Every row gives one point. The ring and each string are closed loops that go straight from each point to the next, and from the last back to the first. Before rounding, they use only three directions, however many columns there are. How many times does the string pass through the ring? Passing back the other way cancels.

Ring (10 x 3)
[[  7  22 -30]
 [ -5  32 -23]
 [-15  34  -7]
 [-17  23  12]
 [-14   9  20]
 [ -6 -15  16]
 [  4 -26   5]
 [ 13 -27  -8]
 [ 21 -13 -22]
 [ 19   1 -29]]
String (28 x 3)
[[-24  11  -3]
 [-28  16  16]
 [-12  19  42]
 [ -4  11  51]
 [  8   4  42]
 [  4   0  12]
 [ -7  -3  -8]
 [-19 -25  -9]
 [ -3 -45   7]
 [ 14 -39   8]
 [ 23 -19   7]
 [ 15  -4   0]
 [  2 -15 -17]
 [ -1 -20 -28]
 [ 22 -23 -34]
 [ 20 -15 -40]
 [ 29   0 -36]
 [ 39  16 -28]
 [ 18  15 -10]
 [  4  10 -16]
 [-10  10 -31]
 [-16  23 -39]
 [-18  31 -34]
 [-21  33 -27]
 [-14  60  -7]
 [ -6  47   6]
 [  4  20   5]
 [-16  12  -5]]
Times through: 4
String (17 x 3)
[[ 14   8 -17]
 [ -8   4 -30]
 [-11  11 -29]
 [-22  28 -37]
 [-11  52 -11]
 [ -1  36   7]
 [ -1  21   8]
 [-21   7  -4]
 [-26   5  17]
 [-20  -9  24]
 [  5 -13  32]
 [ 13  -9  17]
 [  9  -5   2]
 [ -1 -20 -14]
 [  5 -34 -28]
 [ 39 -19 -21]
 [ 42   3 -17]]
Times through: 3

Ring (10 x 9)
[[ 10   2 -33  22   9  16  -1  -5  -7]
 [ -2   4 -39  14   4  10   0  -2  -8]
 [-12   3 -33   2   0   2  -1   0  -9]
 [-20  -4 -11 -16  -2  -9  -3   3 -10]
 [-20  -9   7 -24   0 -14  -3   5 -10]
 [-13 -16  28 -28   4 -15  -4   3 -10]
 [ -1 -20  38 -23   9  -9  -7  -1  -8]
 [ 10 -20  37 -13  12  -2  -9  -5  -7]
 [ 19 -14  19   4  14   9  -9  -9  -6]
 [ 20  -7  -5  16  13  15  -5  -8  -6]]
String (32 x 9)
[[  1   7 -47  22   6  13   6   1  -9]
 [ -3   2 -29  10   6   5   6   4  -9]
 [ -1  -5  -8  -1   5   3  -5  -3  -8]
 [ -8   1 -30   2  -1   6 -10  -7  -8]
 [-18   5 -43   0  -6   2  -8  -4  -9]
 [-21   5 -38  -3  -3  -3   1   4 -10]
 [-17   2 -29  -2   2  -5   9   9 -11]
 [-10  -4 -11  -6   3  -3   0   3  -9]
 [-13  -7  -2 -14   1  -6  -6   0  -9]
 [-24 -10   9 -30  -4 -15 -12  -1 -10]
 [-32 -11  13 -38  -5 -22  -6   6 -11]
 [-23  -8   6 -24   1 -17   5  11 -11]
 [-12  -7   0 -11   5  -8   5   8 -10]
 [ -8 -12  13 -16   5  -7  -4   1  -9]
 [ -7 -18  34 -28   4 -11 -12  -4  -8]
 [ -8 -26  60 -41   5 -18 -16  -4  -8]
 [ -5 -26  59 -37   8 -18  -8   1  -9]
 [ -1 -17  32 -19  10 -10   0   4  -9]
 [ -1  -8   2  -4   9  -2   3   3  -9]
 [  6 -16  25 -11   9  -1  -9  -5  -7]
 [ 17 -25  51 -16  12   2 -21 -14  -5]
 [ 27 -28  59 -11  16   7 -23 -18  -4]
 [ 21 -16  25   3  16   8  -6  -7  -6]
 [ 11  -9   3   5  13   6   1  -1  -8]
 [  3  -7  -3   1   9   3   0   0  -8]
 [ 10  -6  -7   9  12   8   2  -1  -8]
 [ 20  -4 -13  21  15  16   1  -5  -7]
 [ 26  -2 -21  30  15  23  -3 -10  -5]
 [ 23  -2 -22  26  12  23  -8 -13  -5]
 [ 10  -6  -9   8   8  11 -10 -10  -6]
 [  3  -3 -17   8   8   7   0  -1  -8]
 [  0   2 -29  13   8   7   8   4  -9]]
Times through: 3
String (32 x 9)
[[ -6  -3 -16   0   4   1   1   2  -9]
 [ -7  -1 -24   1   1   4  -6  -4  -8]
 [ -5   1 -30   5   0   8 -11  -8  -7]
 [ -3  -2 -20   4   4   5  -3  -2  -8]
 [ -3  -2 -18   4   6   2   4   3  -9]
 [ -5   8 -50  18   4  10   6   2  -9]
 [ -5   9 -55  19   2  12   1  -2  -9]
 [ -5   7 -50  15   0  12  -6  -6  -8]
 [ -3  -2 -21   2   2   6  -8  -6  -8]
 [ -2  -6  -7  -2   5   2  -4  -2  -8]
 [ -8   0 -23   3   5   0   6   6 -10]
 [-11   1 -25   2   4  -2   8   7 -10]
 [-10  -3 -13  -5   3  -3   0   2  -9]
 [ -8  -7  -2 -10   3  -3  -6  -2  -9]
 [ -6  -5  -6  -4   6  -2   1   3  -9]
 [-25  -6  -3 -21   0 -16   5  11 -12]
 [-26 -12  16 -33  -2 -20  -2   8 -11]
 [-24 -17  33 -41  -1 -22  -8   4 -10]
 [-13 -17  30 -30   2 -13 -12  -2  -9]
 [ -6 -11  10 -13   5  -6  -4   0  -9]
 [ -9  -8   4 -11   6  -7   4   7 -10]
 [-16 -14  23 -26   5 -17   4   9 -11]
 [-20 -21  45 -42   2 -24  -5   6 -10]
 [-18 -22  48 -44   1 -21 -13   0  -9]
 [-10 -15  22 -24   3 -10  -9  -1  -9]
 [ -8 -10   9 -15   4  -7  -4   1  -9]
 [-11  -6  -3 -10   5  -7   4   6 -10]
 [-26  -7   2 -25  -2 -17   1   8 -11]
 [-31  -6  -4 -28  -5 -18  -3   7 -11]
 [-28  -3 -14 -21  -5 -13  -4   4 -11]
 [-21   1 -26  -8  -2  -7   3   6 -11]
 [-10   0 -23   1   4  -1   6   6 -10]]
Times through: 3

Ring (9 x 14)
[[ 20  -3  12 -32 -13 -40 -21   1  20 -28  18  33 -21  11]
 [ 18  -1  11 -28  -9 -42 -23  -1  20 -29  25  34 -21  15]
 [  9   2   4 -14  -1 -24 -16  -3  12 -18  20  19  -8  11]
 [  0   6  -2  -1   6  -1  -6  -4  -2  -2   8  -1  12   3]
 [ -8   7  -7   8   9  20   4  -4 -15  13  -6 -19  31  -6]
 [-12   7 -11  12   8  37  14  -2 -22  23 -23 -34  41 -16]
 [-10   4 -11   8   3  38  17   1 -17  20 -31 -34  34 -20]
 [ -3   1  -7  -3  -4  23  12   3  -7   8 -27 -22  18 -17]
 [ 10  -3   3 -20 -11  -9  -4   4   8 -11  -8   6  -4  -5]]
String (31 x 14)
[[ -9   9  -4   8  11  22   3  -5 -24  21  -3 -21  44  -4]
 [ -1   4  -2  -3   2   9   0  -2 -10   7  -4 -10  23  -4]
 [ -5   4  -8   4   3  20   8   0  -8   8 -15 -19  20 -11]
 [-18   7 -18  20   9  55  25   0 -24  30 -39 -50  44 -25]
 [-16   6 -17  17   6  54  26   1 -23  28 -42 -49  42 -27]
 [-10   3 -14   8   2  38  19   2 -12  16 -34 -34  26 -22]
 [  1   2  -3  -5  -1   7   2   0  -2   0 -10  -8  11  -7]
 [  2   1  -1  -9  -5   9   3   2  -5   3 -15  -9  16 -10]
 [  5  -2   0 -15 -11   8   6   5  -2   1 -22  -9  10 -14]
 [  6  -3  -2 -16 -12   5   6   6   6  -6 -23  -6  -1 -14]
 [  5  -2  -3 -12  -8   3   3   4   7  -7 -16  -4  -2 -10]
 [  4   0  -2 -10  -5   1   0   2   4  -6  -9  -3   2  -6]
 [  6   1   2 -13  -5  -6  -5   1   2  -6  -2   3   6  -2]
 [ 14  -3   8 -26 -13 -17  -9   3   6 -12  -2  13  -1  -1]
 [ 12  -5   4 -24 -16  -8  -1   6   7 -10 -15   5  -3  -9]
 [  3  -2  -5 -11 -10  13  10   6   4  -2 -28 -13   3 -17]
 [  0   1  -6  -5  -4  14   7   3  -1   1 -19 -14   9 -12]
 [  2   2  -2  -7  -2   4   0   0  -2  -1  -7  -6  11  -5]
 [ -2   2  -4  -3  -1  18   7   1 -11  10 -18 -17  24 -12]
 [-11   5 -10   8   3  43  19   1 -25  27 -34 -39  44 -22]
 [-19   7 -18  21   9  60  28   0 -28  34 -43 -54  50 -28]
 [-15   7 -15  16   9  45  19  -1 -21  25 -30 -41  40 -20]
 [ -5   5  -7   3   4  19   6  -1  -9   9 -13 -18  23  -9]
 [ -5   6  -4   2   6  16   2  -3 -15  12  -6 -15  30  -5]
 [ -6   7  -4   5   9  17   1  -4 -18  15  -2 -16  36  -3]
 [-13  11  -9  16  15  28   6  -6 -23  21  -4 -26  43  -5]
 [-11   9 -10  13  12  25   6  -5 -14  14  -7 -23  30  -6]
 [ -4   5  -6   3   5  13   3  -2  -6   4  -6 -13  17  -5]
 [  0   4  -2  -3   2   5  -2  -2  -5   2  -1  -6  16  -2]
 [ -3   7  -1   0   7   7  -3  -4 -13   9   4  -8  28   1]
 [-10  10  -5  10  13  22   2  -6 -24  21   0 -21  44  -3]]
Times through: 4

Ring (10 x 14)
[[-10  -3  -6   9   5   1   2  -7   7   3   4  -4   0   5]
 [-11   5  -8  26   9   4  -3 -14   6  13   9 -10  -3   5]
 [ -6   9  -7  36   8   5 -10 -15   5  19  12 -13  -7   2]
 [  3  10  -4  30   3   5 -14  -9   4  16  13 -12  -8  -3]
 [ 13   6   1  13  -4   4 -12   1   3   5  11  -9  -8  -7]
 [ 17  -1   4  -6 -12   2  -8  11   4  -5   6  -3  -6 -10]
 [ 16 -15   6 -29 -23  -3  -1  22   5 -17  -5   7  -2 -11]
 [  9 -25   5 -40 -27  -6   5  25   7 -23 -14  15   1  -9]
 [  1 -24   2 -34 -21  -6   8  19   8 -19 -14  14   3  -4]
 [ -6 -14  -2 -14  -7  -2   7   6   8  -9  -5   5   3   2]]
String (31 x 14)
[[  9 -10   2 -10 -15  -1  -4  12   6  -7  -2   3  -4  -8]
 [ 18  -7   5 -10 -20   0  -9  16   4  -7   0   2  -7 -13]
 [ 22   8   4   9  -8   5 -15   6   2   3  14 -11 -10 -12]
 [ 18  16   1  26   1   8 -18  -4   2  12  20 -17 -11  -8]
 [ 10  16  -2  27   8   8 -12  -8   3  12  21 -18  -8  -3]
 [  5   5  -2  14   2   4  -7  -4   5   6  11 -10  -5  -2]
 [ -1  -1  -3  18  -5   2  -9  -3   6  10   3  -4  -6  -3]
 [ -6   5  -7  36   2   4 -13 -12   5  20   7  -9  -8  -1]
 [-12   8 -10  49   6   4 -15 -19   6  27   8 -11  -8   2]
 [-11  15 -10  52  15   7 -13 -24   5  28  16 -17  -8   4]
 [ -4  16  -7  38  16   8  -9 -18   5  19  20 -19  -6   4]
 [  1   2  -3  11   1   3  -5  -3   5   5   8  -7  -4  -1]
 [ -1  -2  -3  11  -4   1  -6  -1   6   5   3  -3  -4  -2]
 [ -8   7  -8  41   4   4 -13 -15   5  22   8 -10  -8   0]
 [ -6  14  -8  52   9   7 -18 -20   4  28  14 -16 -10   0]
 [  2  17  -5  41  10   8 -15 -15   3  21  19 -18 -10  -1]
 [  7  10  -2  20   5   6  -9  -6   4   8  16 -14  -6  -2]
 [  5   0  -1   6  -5   2  -6   2   5   2   6  -5  -5  -4]
 [  8  -1   0   4  -7   2  -7   4   5   1   5  -4  -5  -6]
 [ 15  -5   4  -4 -17   0 -10  12   4  -3   1   1  -7 -11]
 [ 26  -8   9 -20 -24   0  -9  22   3 -13   1   2  -7 -16]
 [ 25  -7   9 -27 -20   0  -4  22   4 -17   3   1  -4 -13]
 [ 19  -9   6 -26 -17   0  -1  19   5 -16   1   2  -3 -10]
 [ 11  -4   3 -12  -7   1  -1   9   5  -9   6  -3  -2  -5]
 [  7 -10   2 -13 -13  -1  -1  11   6  -8  -2   3  -2  -6]
 [ 10 -29   6 -40 -34  -8   2  28   7 -22 -19  19   0 -12]
 [  9 -21   4 -29 -25  -5   1  21   7 -16 -12  12  -1  -9]
 [ 16 -37  10 -60 -44 -10   4  40   8 -32 -26  27   1 -16]
 [ 21 -32  11 -60 -41  -8   4  39   7 -33 -20  22   0 -16]
 [ 15  -7   5 -20 -13   0  -1  14   5 -13   3   0  -2  -7]
 [ 10  -3   2  -8  -8   1  -3   8   5  -6   5  -3  -3  -5]]
Times through: 5
String (24 x 14)
[[ 14  13   1  16   4   7 -10  -3   3   6  19 -16  -7  -5]
 [ 14   7   2   6  -2   5  -9   2   3   1  14 -11  -6  -6]
 [  9  -6   2  -5 -12   0  -5   9   5  -4   0   0  -4  -7]
 [ 16 -14   6 -20 -25  -3  -6  20   5 -12  -7   8  -5 -13]
 [ 27 -14  10 -38 -27  -2  -3  29   4 -23  -4   7  -4 -16]
 [ 19 -15   7 -34 -22  -2   0  23   5 -20  -4   7  -2 -11]
 [ 17 -21   8 -45 -27  -5   4  28   6 -26 -10  12   0 -11]
 [  8  -6   2 -13  -8   0   0   9   6  -9   3  -1  -1  -4]
 [  4 -18   2 -24 -19  -4   2  16   7 -14 -10  10   0  -6]
 [  0 -43   5 -60 -40 -13  12  34  10 -32 -32  30   6  -8]
 [ -1 -26   2 -40 -20  -7  11  20   9 -23 -15  15   5  -2]
 [  0  -9  -1 -13  -6  -1   4   6   7  -9   0   1   1   0]
 [ -1 -11  -1  -6 -10  -2   0   6   7  -4  -4   4  -1  -2]
 [ -9 -16  -4  -7 -10  -3   4   4   8  -4  -9   7   1   1]
 [-15  -3  -8  10   8   1   5 -10   8   4   4  -5   2   8]
 [ -8   8  -7  21  15   5   0 -14   6   9  15 -14  -1   7]
 [ -1   2  -4  11   3   3  -3  -5   6   4   9  -8  -3   1]
 [ -5  -4  -4  11  -4   1  -4  -3   7   6   1  -2  -3   0]
 [-15   9 -11  46  11   5 -11 -21   6  25  10 -12  -6   5]
 [ -9  16  -9  51  15   7 -13 -23   5  27  17 -18  -8   4]
 [  2  11  -4  25   9   6  -8 -10   4  11  17 -15  -6   0]
 [  2   1  -2  13  -2   3  -7  -2   5   6   6  -6  -5  -3]
 [  3   3  -3  24  -5   3 -14  -4   5  13   6  -6  -8  -5]
 [ 13  17  -1  35   4   8 -19  -8   2  17  20 -18 -12  -7]]
Times through: 5

Ring (7 x 14)
[[  8  -6  20   5  -2  -3 -41  15 -12 -14 -21   4   1 -21]
 [ 13 -11  21   4  -6   3 -40   6 -19   0 -28  -4   1 -23]
 [ 13  -5   8  19 -24   3 -17 -11   1   2 -10  -7 -17  -8]
 [  9   3  -5  31 -36  -1   2 -17  24  -8  11  -4 -32   7]
 [  2   5 -14  31 -29  -9   8 -16  24 -16  28   6 -36  14]
 [ -3  -1 -10  18  -8 -14  -6  -5   2 -17  24  13 -24   5]
 [  1  -4   7   8   1 -11 -29  11  -8 -20   0  12  -7 -10]]
String (24 x 14)
[[ -6   4 -13  22 -11 -18  -2  -2  14 -27  32  18 -28  11]
 [  2   3  -1  20 -16 -10 -12   2  14 -23  12  10 -21   1]
 [  1  -6   2  10  -2 -10 -21   1 -11 -12   5   9 -12  -6]
 [ -3 -13   5  -3  17 -14 -33   9 -32 -11   2  16  -1 -14]
 [  0  -4  12   4   6 -12 -37  19 -11 -25  -5  14  -1 -15]
 [  5   3  19  11  -6  -7 -39  24   9 -33 -13  10  -3 -15]
 [  8   1  27   7  -5  -4 -48  29   4 -31 -26   7   4 -23]
 [  9   1  16  15 -15  -2 -31  12   9 -21 -14   2  -8 -13]
 [  7  -3   7  14 -13  -4 -22   1  -1 -11  -4   2 -13  -8]
 [ 10   1  12  18 -20  -1 -24   5  10 -16 -10   0 -13  -9]
 [  9  -9  13   8  -7  -1 -30   2 -14  -3 -15  -1  -6 -16]
 [ 11 -18  17   0   1   1 -38  -1 -35  10 -24  -4   2 -23]
 [ 19 -17  25   4 -10  10 -41  -3 -28  16 -39 -14   3 -28]
 [ 16  -1  13  22 -29   6 -21  -5  11  -4 -17  -9 -16 -10]
 [ 16   0   9  26 -35   6 -13 -11  17  -2 -11 -11 -21  -5]
 [ 15   7   3  35 -45   4  -3 -13  35 -10  -1  -9 -30   3]
 [  9   3   1  26 -29  -2  -8  -8  19 -12   4  -2 -25   1]
 [  6  -5   1  16 -14  -4 -14  -8  -3  -5   3   2 -18  -4]
 [  6   1 -11  30 -32  -4   7 -21  18  -6  20   0 -34  11]
 [  5  17 -23  50 -55  -7  29 -26  60 -23  41   1 -55  29]
 [  5  11 -10  37 -38  -7   8 -11  41 -24  24   4 -38  15]
 [  0  12 -20  39 -37 -12  18 -16  42 -27  40   9 -45  23]
 [ -4   9 -21  33 -27 -16  14 -14  30 -26  42  14 -41  21]
 [ -1   6 -10  27 -22 -12   0  -5  23 -25  26  11 -31  11]]
Times through: 3

Ring (7 x 14)
[[ 10   7 -11  -3 -10   0   1   5  -3  -9  14 -21  -6  -6]
 [ 11  13 -19 -15 -26  -9   7  -9  -6 -20  13 -32 -24 -17]
 [  6  12  -6 -16 -22  -6   9 -16  -7 -17   3 -27 -26 -16]
 [ -1   4  27   1   5   8   6  -7  -4   6  -5  -4  -8  -3]
 [ -4  -3  34  13  25  19   0   6   0  16 -10  10  14  10]
 [ -3  -4  17  14  31  22  -6  14   4   9 -10   8  30  14]
 [  2  -1  -1   9  18  14  -6  15   3   0   0  -3  23   9]]
String (23 x 14)
[[ -2  -3  47  17  23  17   2   6  -2  25  -4  12   6   9]
 [ -8  -8  60  25  41  27  -1  10   1  33 -15  25  21  17]
 [ -5  -3  19  10  28  20  -3   7   2   7 -15   7  24  11]
 [  0   1   7   4  13  12  -1   4   0  -1  -6  -4  12   4]
 [  0  -3  26  16  24  17  -3  13   1  16  -2   7  17  11]
 [ -1  -5  16  19  32  22  -8  21   4  13  -4   9  33  17]
 [  3   1   7   7  12  11  -2  10   0   3   3  -5  11   5]
 [  4   4 -15  -1   4   7  -3   7   1 -12   1 -14  12   1]
 [ 11   4 -13   4  -3   3  -2  15   0  -5  18 -18   5  -1]
 [ 12   5  -1   4  -9  -1   2  10  -3   0  22 -18  -8  -5]
 [  7   5   6   2  -3   3   3   4  -3   1  10 -13  -6  -3]
 [  5   7 -13  -6  -4   3   1   0  -1 -14   2 -19   0  -5]
 [ 11   9 -26  -8 -15  -3   1   4  -2 -18  14 -28  -5  -8]
 [ 12   5  -6   4  -7   0   0  13  -2  -1  22 -18  -3  -3]
 [  7   2   6   8   5   7  -1  12  -1   4  12  -9   4   2]
 [  4   3   2   3   6   8  -1   6  -1  -2   2  -9   7   1]
 [  0  -1 -13   5  21  16  -8  14   5  -8  -7  -5  31  10]
 [  0   0   3   5  16  14  -3   8   2  -1  -5  -4  17   6]
 [ -1  -2  20  12  21  16  -2  10   1  10  -4   4  16   9]
 [ -5  -7  43  22  38  25  -4  14   2  25 -11  19  27  17]
 [ -8  -6  40  18  37  25  -3   9   2  20 -17  17  25  15]
 [ -2   2   7   1  13  13  -1   0   0  -3 -11  -4  11   3]
 [  1   3  11   3   8   9   1   1  -1   1  -3  -6   3   1]]
Times through: 0
